Each row is a point. To make a cloud, some directions were put in groups of two or more. Within a group, all points are equally far from the middle, so they leave a hole (a ring in 2 directions, a hollow ball in 3). The other directions are filled evenly. Then the cloud was stretched, turned, moved and blurred a little. How many holes are there, and how many directions does each take, smallest first?
In the rows, 128 means zero.

Cloud (14 x 2):
[[140 151]
 [142 178]
 [170 165]
 [ 81 106]
 [102 145]
 [100 199]
 [ 73 149]
 [133 200]
 [197 110]
 [157 184]
 [183 128]
 [154 172]
 [105 130]
 [103  74]]
Holes: 0

Cloud (20 x 3):
[[ 91  85 182]
 [110 177 179]
 [ 81 111 174]
 [142 120  44]
 [140 142 106]
 [116 174 131]
 [164  84 101]
 [126 108 168]
 [ 92  86 133]
 [178  70 152]
 [131 159 110]
 [ 81  95  81]
 [101  42 103]
 [101  80 143]
 [ 71  53 147]
 [129  61  61]
 [131 167 142]
 [127  85  66]
 [ 80 175 148]
 [107  96 147]]
Holes: 0

Cloud:
[[ 75 168 119 137]
 [132 156 197 175]
 [111 152 175 204]
 [ 81 180 113 159]
 [151 125  53 113]
 [105 116 180 189]
 [187 168  73 134]
 [101 173 139 206]
 [170 152 104  69]
 [ 75 147 101 140]
 [162 143 166  78]
 [166 139 183  99]
 [ 83 126  90 129]
 [ 81 169 104 173]
 [ 88 136  80 147]
 [154 128  59 162]
 [ 93 103 184 146]
 [128 113 106 204]
 [126 107  68 103]
 [153 184 115  86]
 [ 81 118 170 120]
 [ 90 175 115 193]
 [ 81 181 115 157]
 [152 116  65  90]
 [119 143 197 115]
 [119 139 204 137]
 [126  97 132 198]
 [137 203 141 181]
 [126 151 196 178]]
Holes: 2 (2, 2)

Cloud, 30 rows:
[[ 73 131 145 184]
 [164 106 181 135]
 [ 99  53 163 124]
 [136 102 192 160]
 [ 64 127 115 136]
 [172 145 142 185]
 [105  95 184 186]
 [197 107 129 179]
 [101  57 176 147]
 [151 130  71 101]
 [110  80 191 158]
 [159 155 122  78]
 [ 85 140 160 187]
 [170 153  88 165]
 [201  99 133 170]
 [ 71 116 107 114]
 [104  70 185 162]
 [118  95 188 112]
 [142  44 117 114]
 [111  96 188 181]
 [114  67 127 199]
 [121 121 182 188]
 [156 140  72 156]
 [180 123 113  77]
 [178 136 144 185]
 [160 148  75 107]
 [133 108  83 183]
 [ 96  59 167 118]
 [ 70 107 130  94]
 [152 165 120  84]]
Holes: 2 (2, 2)

Cloud:
[[ 75  84  91 131 191 170]
 [138 187 120 146 148 182]
 [142 105 186 133 160 178]
 [ 76 138 122  76 193  91]
 [ 92 112 146  79 121 135]
 [184 185 129 111  87  85]
 [201 114 172 163 178 136]
 [154 188 160 137 166 154]
 [162  93 115 189 141  78]
 [114 114 151  65 143 144]
 [143  74 133 116  88  60]
 [161 159 109 152  89  71]
 [167 174 102 111 151 180]
 [193 174 186 140  90 131]
 [182 125 143 119 130 200]
 [181 121  64 132 142  85]
 [165 190 121 125 194 172]
 [120  91 178 186 146 195]
 [105  96 158 189 168 106]
 [136 103 103 162 116  61]
 [148 192 127 109 157 165]
 [136  94 161 124 133 204]
 [104 110 125  64 139 111]
 [114 112 140  76 100 158]
 [186  99 197 137 192  81]
 [151  56 135 212 151 134]
 [ 94 182 109 177 156 152]
 [107 108 177 142 167  47]
 [139  71 100 132 159  80]
 [163 191 183 156 160  72]
 [192  81 174  85 142 126]
 [191 135 118  85 123 163]
 [184 117  70 116 100 168]
 [ 98 134 136  69  85 111]
 [131 135 140 234  92 133]
 [110 181 177 107 179 143]
 [162  87 176 154 163  56]
 [ 97 129 161 174 164  73]
 [168 188 127 136 177 169]
 [145 152 128 217 121 126]
 [179 171 106 100  93 121]
 [142 148 154 113 123 195]
 [178 156  96 136  67 128]
 [115 138  42 146 113 130]
 [ 89 123 146 152 185 192]
 [195 102 127 165 100  70]
 [100 130 115 109 105  54]
 [101  97 170 150 193 103]
 [178 130 196 101 108 167]
 [209  76 177  96 111  72]
 [185 110  91  62 189 135]
 [214  81 140 126 142 154]
 [146  52 145 152 166 184]
 [190  90 138 106 197 166]
 [146 183 137 176 115 156]]
Holes: 1 (4)

Cloud, 54 rows:
[[125 191 132 169  86 150]
 [ 88 118 185 125 102 167]
 [209 144  45 131 125 145]
 [ 56 155 104 134  84 159]
 [201 187 153 163 168 107]
 [165  70 138 144 118 106]
 [ 82 183 175  76 101 123]
 [ 63 109 162 141  98  66]
 [190 148  95 154 135 181]
 [ 84 163  60 196  72 120]
 [141  96 115 181 132 114]
 [143  75  70 136 119 109]
 [196 124  54  81 105 129]
 [140 182  60 127  62 102]
 [122 149 154  87  78 185]
 [107 124 115 162 163  92]
 [165 153 220 136 136 176]
 [134 121  73 107  79 150]
 [122  90 143 122 228 103]
 [122 117 137 114  56 127]
 [ 78 169 123 109  55 130]
 [ 46 143 149 131 157 144]
 [102 110  74 179 120 149]
 [131 154 150  79  85 106]
 [ 49  91 110 123  58 116]
 [121 131 193  42  81 151]
 [123 142 163 160  95 167]
 [ 98 122 102 190 107 125]
 [128  95 135 131 144 163]
 [164 103 125 114  87 100]
 [ 56 136  90 119 168 163]
 [100  55 138  99  98 103]
 [142 195 102  92 147 145]
 [108 132  39 137 127 137]
 [145  94 127 111 121  51]
 [ 67 151  71 115 127  62]
 [ 87 174  67 115 130  49]
 [ 92 120 125 101  68  69]
 [167 126 108 157 156 122]
 [140 120  69 107  86 114]
 [123 194 130 171  40 110]
 [114  85  51 132  62 108]
 [109  68 191 140 200 122]
 [113 118 155 139  91 131]
 [108 132  39 163 112 125]
 [178 136  85 172 142 105]
 [119 171 138 172 164 121]
 [128 228 173 167  88  92]
 [ 68 190 168 148 142 123]
 [115 158  75  84 126 176]
 [117  75  56 195  64 113]
 [ 49 145  92 114 165 171]
 [ 83 164 176 114 104  69]
 [155 122  33 175 116 125]]
Holes: 0

Cloud, 74 rows:
[[189  90 168 109 149 138 163 148]
 [148  98 139  85 130 228 110 130]
 [143 101  67 117  86 112  75 118]
 [122  99 160 113  85 122  69 179]
 [154 128 172  69 122  76  88  75]
 [110  16 134 148 128 132  86 154]
 [151 129  67  96 103 116 122  86]
 [119  59 198 135 120 128 121  93]
 [102 106 157  80 124 151 168 100]
 [141 154  99 112 129 207  98  85]
 [117 121 195  98 103 162 175 143]
 [131 188 195 124  69  97 118 108]
 [ 65 167 137 132 144 185  50 103]
 [153 109 163 154 192 215 132 160]
 [120 101 118 171 196 138 138 158]
 [110 188 173 153 175 179  98 137]
 [162  95  69 120  63 112  59 169]
 [161 130 160 154 166 109 163  83]
 [200  80  81  69  88  94  96  83]
 [139  95 125 193 120 158  38 132]
 [170  84  88 145 136 182 126 188]
 [154 119 191 106 186 197  87 166]
 [155  83 126 129 106 189 107 157]
 [138  87 136 191 168 187  82 141]
 [171  65 116 145 196 172 100 153]
 [117 164 114 111 178 198 158 152]
 [144  95 166 100 170 235  80 117]
 [124 153  98 136 193 152  42 125]
 [194 100  80 155 143 106 135  99]
 [158 194 194  69 119 130 141  79]
 [108 136 114 126 148  62  68 163]
 [134 139  67 125 113 122  77 125]
 [118  86  74 110 155 121   7 122]
 [120  89 105  99  83 151 161 101]
 [158 150 128  85 169 113 166 141]
 [117 111 196 125 154  94 114  97]
 [174 159 169 113 184 163 159 109]
 [177 135 159 155 184 169 128  70]
 [161 133 172 190 130 151  67 148]
 [161 155 180 178 162 187 133  58]
 [126 142 177 107 129 105  92 178]
 [163 112  77 159  84 112  69  98]
 [ 55 127 203 123 166 175 114 124]
 [160  77 183 100 167  88 120 107]
 [182 107 154 153 103 160 146 181]
 [106 183 149 103 108 121 109 162]
 [159 113 162 190 147 186 135 112]
 [164 138 193 155 182 159 116  94]
 [168 133  99 132 143 113 188  89]
 [187 174 172  74 127  81 117 103]
 [110 140 212 123 118 125 117 107]
 [176 119 175 123  59 153 117 113]
 [124 142 159 171 151 145 178  72]
 [134  94 171 136  97 108 117 214]
 [177 121 120 108  98 188  99  80]
 [164  69 121 175 145 169 120 117]
 [135 144 108 130 146 117 152 102]
 [ 77  74 173 135 112 135  81 140]
 [155  71  84 129  52  92 121  90]
 [121 147 128  98  57 160  91  93]
 [156 163 165 150 167 128 119  90]
 [104 103 167  79 136 178 105  58]
 [139 105 169 114  86  82  51 133]
 [144 118 165 169 154  79  58 198]
 [205 145 116 173  85 116  99 121]
 [179 177 203  87  88 133 113 117]
 [141 140  98 133 118  67 119  78]
 [186 127 156 149 138  84 171 101]
 [111 186 112 107 150 181 120 142]
 [ 76 161 156 120 171 154  89 125]
 [149 159 122 149 132 114 141  66]
 [ 96 185 148  92 163 147  63  89]
 [156 119 167 112 133  93  75 197]
 [130 144 119  82 171  72  73 183]]
Holes: 1 (3)

Cloud, 96 rows:
[[ 67 157 142  86 142 116 137 117  92]
 [198  95  55 110  67 132 103 157  86]
 [ 84  92 172 110 140  92 196 103 146]
 [164  96 104  79 121  48 102 132  82]
 [147  18  19 127  37  88 154 132 127]
 [ 83  68 148 108 183  98 169 129 226]
 [160 185 131 152 163 138  84  77 122]
 [ 91 106 131 119 118  40 113  72  74]
 [146  40 128 134  68 110  99 164 186]
 [120 112 161  89 164 122 101 103 171]
 [154 140 161 107 196 103 133  91 216]
 [178 123  98 121 201 104 162 123 114]
 [106 175 199 135 143 133  96 132 184]
 [196 108 165 163 152 152 152 119 123]
 [137 120  38 135 118 108 134  62 190]
 [123 132 148 136 156 176 213 116 146]
 [138 123 140  61 104 112 155 139 167]
 [141  29  62 114 132 145 147 168 109]
 [143 119 116 107  70 180  96 119 131]
 [155 146 183 111 101  97 132 100 127]
 [ 83 165 164 144 187 133 165 114 151]
 [ 64 161 195 126 164 122 116  94 127]
 [122 195 157 133 166 106 121  42 158]
 [111 166  91 131 114  64 100 118  46]
 [107  66 157  63 160 106  90 105 131]
 [164  68  82 185  96 126 120 165 118]
 [183 159 173 144  94 127 172 113 136]
 [151  90  73 111  69  40 160 168 189]
 [102 141 120 154 108 180 140  54 116]
 [ 91 164 143 120  79 151 159 173 164]
 [ 42  92 177  84 171 117 106  89 117]
 [154 200 173 118 157  73 144  85 162]
 [132 122 149  89 115 158  77 127 128]
 [142 107 101 176  93 106 141 148 159]
 [ 86 161 143 132 165 173 165 178 106]
 [191 132 151  59 107  65  98 126  82]
 [120  35 115 129 149 163 111 105 167]
 [128  53 133 148 164 163 171 144 200]
 [159 152 171 149 134 155 148  79 120]
 [115 142 126 174 136 189 177 187 172]
 [137  82 111  80 125 137 222  89 208]
 [ 85 187 114 132 118 173 176  54 155]
 [100 126 144 193 168 128 153  82 168]
 [139  97 111 118 104 109  86  84 180]
 [167 130 144 124  97 171  28  81 109]
 [142  49  67  97  66  63 176 165 156]
 [ 60 110 142 183 122 116 150 104 199]
 [158 103  74 138  65 139 113  53  61]
 [110  95 111  93 146 143 146 143 110]
 [113 110 148 177 128 180 109  64 162]
 [132 205 138 152 146  94 102 135 116]
 [197 124 126 147 162 138  34  44  87]
 [158  62 128  96  73 113 136 106  58]
 [166 103  64 119  76  98 163  43 167]
 [119  71 151 125 172  85  78 139  76]
 [207  66 107 138 180 127 102  61 108]
 [126  63 157 116 180 157  92  62 150]
 [137 150 169 156 103 176 114  81 201]
 [224  75 148 110 108 158  91 166 103]
 [ 96  97 142 155 143 103 112  81 143]
 [122 120 140  80  76 150  17 104 156]
 [103  62 160 117  69 164  90 156 156]
 [ 92 157 128 115 109 106 103 112 206]
 [ 91 160 185 164 144 193  68 169  74]
 [129 180  85 147 180  91 199  40  98]
 [117 122  87  86 145  64 120  72 166]
 [106 213 121 136 154 108 161  57 132]
 [130  11  96  98  79 114 115 177 111]
 [152 157  85 111  62  62  85 126 112]
 [185 132 140 132  95 133  50 113  96]
 [164 150 141  94  57 137  57  79  84]
 [169 187 196 117 153  73 132 104 163]
 [ 91 154 128 108  90 132 105 127 188]
 [173 133 196  96 130  92 102  75 103]
 [165  82  77  91  77 111 128 119 143]
 [207 118 183  62 107  87 105 119 136]
 [157  90 107  88 139 107  80 126  74]
 [152 114 111 129 122  81 200  69 152]
 [168 103 130 119 111 127  33 117 119]
 [191  93  54 136 108 142 158 126 110]
 [147 134 182 148 193  60 170  80 157]
 [153 182 156 145 150 106 131 166  71]
 [147 108  99 161 201 100 177 149 132]
 [122 143  93 130 150  81 111  99 180]
 [ 87 107  29 163 179 120 132 126 170]
 [113 173 137 174 223 122  89 111 146]
 [ 92  87 165 133  83 112  70  88  95]
 [101 135 165  93 170 139  83  39 156]
 [125 142 123  76 149 109 119  74 111]
 [ 54 111 129 179 146 147 103  74 105]
 [153 107 170 123  83 176 117  95 110]
 [170 122 108  66 111  52 134 155 174]
 [131 119 153  78 129 158 105 124 181]
 [192  48  97 162 108 108  82 179 122]
 [ 45 143 115 119 143  97 231 103 161]
 [138 166 157 145 147 196  64  66 165]]
Holes: 0
